Each wall is flat, endless, passes through zero and stands at right angles to its row. A trip goes straight from one point to another. List the walls that it crosses, first one first.
In the rows, zero is written as 128.

Walls:
(1): [155  75 113]
(2): [ 78 124 109]
(3): [137  94  70]
(4): [ 81 150  68]
(5): [153  81  98]
Trips:
[210 102 134] to [ 90  96 123] => 2, 4
[127  67 118] to [110 150  92] => 4, 1, 5
[ 97 168 164] to [ 94 133 102] => 3
[155  76 137] to [108 207 155] => 3, 5, 1, 4, 2
[140 113 154] to [139  79 154] => 3
[ 85 100 120] to [128 139 100] => 1

Walls:
(1): [196 114 185 121 155  66 135 150 109 137  96]
(2): [113 193 141 155  82 138  99  96 137 179 119]
(3): [164 140 124  91  95 124 178  69  98 122  96]
(4): [181 182 133 118 138 185 179  73 201 161 106]
Trips:
[110 159 143 102 112 133 130  97  75 136 123] to [104  84  95 104 150  66  69 140 134  99 131] => 2, 1, 3
[ 95 136 157 174 174 106 173  81 127 145 133] to [128  80 134  65 152 102 127 109 145  75  96] => 2, 4
[136 153  94 216 119 145 129 180 107 145 116] to [112 155 152  69 100  32 110 123  88 179 162] => 1, 3
[134 164 153 156 182 123 107 101 115 103 148] to [101 121 120 144 126  62  92  91 146 134 115] => 4
[162  91 170 100 104 136 198 135  61 102 103] to [157  87  92 131 152 113  96 171  54 109 177] => 3
[ 81 167  93 136 140 135 144 123 141 107  79] to [123  77  75  68  77 124  76 185  74 131 114] => 4, 2, 3
[147 131 112  94  91 145 121 106 129  81 144] to [173 168  99 169 138 163 131 127 119 136   7] => 2, 1

Walls:
(1): [ 72 135  79  70 137 118  97 142 233 114 102 185  95 103  97 147 124 181
 134 224 141 163 144 184]
(2): [104 143 140 100 111 163 128 103  67 166 151  58 111 103 171  78 125 104
 126 162 155 147  96 134]
(3): [159 209  75 104 158 123 105 165  95 131 154 136 116 159 144 193 139 145
  90 142 121 140 195 214]
(4): [ 71 185 151 141 142 181 214 129 150  93 107  92  96 173 172  80 151 190
  78  89 103 185 124 100]
Trips:
[ 87 130  87 124 168 178 141 194  88  91 171 143 124 161  97 149 119 100
 131 162 176 197  78 194] to [ 75 108 175 144  85 159  82 193 140 126 152 156  88  80  72 171  68 146
 159 190 134 113 183 140] => 4, 2
[ 86 149 115 146 112 171 152 137 108 128 126 136 109 167  58 161 129 221
 123 166 184 153  90  82] to [112 106  98  46 130  69 125  98 166 149 142 143 100 168 131 136  63 193
 122 122 121  82  97 141] => 3, 4
[ 78 110 162  81 130  81 216  24 135 100 133 120 130 128  90 137 114  54
  83 138 142 169 191 188] to [128 127 159 148 130 147 152 104  83 120 113 129 129 130 123 154 112 151
 143 111 123  66 118 104] => 3, 1, 2

Walls:
(1): [ 84  97  87 128  77 162 128  77 157 116 130 154 170 139 117 104  93 202
 149 175 125 145 148 129 106 169 126 158 114 137 186 131 134 130 135 116
 150 144 134 130  98 160 102 125 104 152  80 113]
(2): [143  94 129  80  82  92 133 140 124 169 136 115  91 153  61 117 105 125
 126 101 163 104 116 148 117 138 144 184 166 117 162 124 122  91 147 154
  74  89 140 150  68 106  89  92 110 114 120 109]
(3): [126 112 149  85 124 116 154 131 140 140  88 145  76 161  85 122 130 109
 160 128 126 164 138 107 131 119 159 151 125 183 108 122 129 130 125 159
  47 162 120 102 124 128 110 145  56  88 102 140]
(4): [128 158  93 113 110 132 195 159 161 113 188 114 142 129 158 132 186 149
  84 187 232 166  67 176  94 112 116 138  84  89 160 135  98 175 130 102
 176  73 149  93  94 130 122  85 111 105 166 135]
(5): [124 141 108 139 130  58 150 136 153 198 134  84 115 200 132  79 102  89
  85  96 164 114 138  71  77 164  98 144 147  96 140 173 140 112  83 120
 101 112 160 176 104 196 114 126 118  87 196 166]
Trips:
[124 175 151 167 112 143 125 110 146 191  89 147  79 180  22 189 101  77
 141 111 149  42 167 222 163 176 131 119 154 159 150 137 133 107  83 119
 100 140 109 131  65 122 177 136 150 164 148 121] to [105  76 117 177 131 113 153 167  96 103  41 163 160 152 133 115 125 126
 171 125 114 175 120 144 114 177   7 137 154 195 165 158 144 168 103  96
  86  98 134 115 168  85 121  90 146  69 140  90] => 1, 2
[119 123 128 124 116 114 158 136 124  84 122 140 127 170 101 147 151  89
 158 112 139 146  77 152  99  94  61 194 200 123  75 102 192 113 162 186
 122  58 199  78 133 166 189 172 156 105 129 118] to [172 137  64 116 111 125 126 124 108  61  91 115 144 103 166 159 198  88
 121 147  90 100 117 141 100 115 105 139  51 136 191 138 115 122  74 106
  67 140  50 111 161 185  53 132 123 139 176 112] => 2, 5, 3
[134 133 140 159 118 132 123 109  87 154 131  70  48  65 132 138 117 122
 102 111 161 107 139 183  99 149  86 102 117  69 174 132 189 125  91 174
 125  89 155 113 143 125 132  93 128 120 167 149] to [167 114 108  99 120 105 142  81  89 151 140 156 166 126 128 180  93 153
 104 101 178 125 129 119 130 157 115 154 122 126 190 102 133 114 119  91
 143  18 138 158  95 174 170 165 161 145 157 173] => 1
[115 102 170  87 143 122 136 129 150 153 178 133 176 156  77 108  96  95
 103 167 101 137  91  92 107 155 127 157 104  84 190 176 126 130 162 157
  85  86  70 126 127  49 130 112  98  91 144 186] to [120  86 115 133 135 105 167 166 143 111 125 105 113  32 128 110  98  97
  92  84 131 182 130 114 151 137 139  83  72 103 128 181  94 166  95 160
 162 140 135 157 122 115 137 142  90  39 119  54] => 1, 2
[124  86 160  92 182 111 136  85 112 147  73 127 116 108 144 105  97 141
 183 114 177 167  94 166 104 183 161  88 133 166 130 107 127 104 118 112
 143 154  97 168 100 128 108 145 184 124 131 149] to [158  96 199  96 112  81  93 145 173  99 119 124 138  98  99 156  97 140
 145 112  73 141 161 132 118 114 156 122 137 102 193  83 109  71  73 114
 131 102  86 102  80 132 121 129 170 104  95 163] => none
[129 139 155 183 101 105 169  91 126 108 156 132 180 148 157 140 152  53
  77 211 116 150 137 169  94 190 106 130 143 110 114 118  95 161 136 123
  89  71 114 122 140 140  80 142 173  54  99 123] to [151 162 156 172 122 158 119 145 101 117 141 155 123  72  99 114 162 183
  90 123 112 129 123 111 160 165 156 101 114  93  82 134 147  99 109 104
 130  89  84 127 167  98 108 137 205 159 123  90] => 1, 5, 4
[125  75 173  96 197 131 116 140 127 152  53 121  62 132 172 143 112 109
 127  89  71  75 169 167 140 120 160  84 132 155 149 113  73 123 117 136
 130 181  89 100 171 150 144 145  70  80 107 107] to [178 187 152 128 128 133 186 171  81  65 118 144 114 141 132  98 140 118
 131 153 173 105 123  90 110 146  79 128 142 173 144 155 108 151 144 164
 140 135 139 145  98 157 120  55 117  74 143  74] => 5, 2, 4

Walls:
(1): [155 116 115 197  95 115 100 110 107 110 115  53 149 167 157 101 155 154
 179 130 179  94 138 149 158 136 133 131  97  97  96 116 153  93 170 136
 147  93 137  70 125 105 157 192 156 115 174  79]
(2): [119 154  56 143 157  85 115 147 173 139  67  88  50  66 126 162 108 190
 123 186 123  95 109 205 118  93  88 122 144 166 173 198 178  83  77 148
  96 133 149 123 112 114 104 131 158  90 173 136]
(3): [112 131 163  33  76 101 132 131 178 108 195 131 114 106 138 131 169 134
 135 134  55 156 139 103 178  66 133 149 140 128  72 117 169  81  80 115
 103 119 128 164 131  98 101 113 126 129 136 156]
(4): [ 84 147 177 130 146  85 156 156 139 182  99  75 123 120 184 112 132 124
 106 140 127 179 135 128 153 100 128 161 113 107 114  77 122 105 204 132
 113 131 114  84 118 115  87 163 146  78 163 102]
Trips:
[112  91 219 196 101  65 126 171  73 109 122 106 168 139 114 169 117 122
 120 110 132 160 116 126 128 166 134 148 104 134 166 158  68 127  78 116
 121 156  76 129 152 168 107  75 108 182 134 115] to [105 171 167  64 107 173 127 119 146 141 117 136 139  89 136 120 114 121
 142 176 167 107  17 157 107  94 103 141 114 122 114 121 151 120 123  92
  82 139  92 109 107  95 117  91 117 129 123  75] => 4, 3, 2
[142  98 120 101  98  49 162 120 102 196 129 164  68 109  96 124  41 147
  87  92 149  61 122 115 176 119 159 169 108 156 153  88  97 143  92 126
 138 165 129 173 144 167 127  94 134  71 140  86] to [ 95 169 101 139 151 131 134 122  58 120 121 106 126 138  42 193 163 150
 100 117 163 167 130 116 126 156  29 152  80 121 249 140 111  98 107 108
  61 115  72 101 160 155 111 125  79 139  84 154] => 4
[ 72 177  90 150  94 138 133 110 127 141 182 123 151 157 115  79 106 108
 114 121 164 112 131 120 122  99 111  65 138 114 125 179 174 139 115 167
 178 141  96 104 158 137 189 128 106  67 105  69] to [136 150 111 140 187 154 108 188 128 131 123 181 144 174 162  52  82 106
 105  78  66 175 148 173 176 166  96 175 116 112 170 167 109 141 161 112
  94 111 120 163 131 118  66  99 101 146 139  90] => 1, 4
[154 112 165 129 129 166  64 125  97 138 132 113 184 142  52 115 132 199
 126 137 148 113 165  44 185 133  55 155 102 114 117  89  88 193 140 129
  84 160 135 131 137 136  95 126 152 114 132  86] to [112 128 153 133 115 160 157 125 167 151 183 157  61  83 181 158  96  98
 116 239  99 136 163 128  75 104  78 167  96 121  91 131  67 110 107 106
 138 110  80 159 140 186 140  73 182 102  88 148] => 1, 3, 2
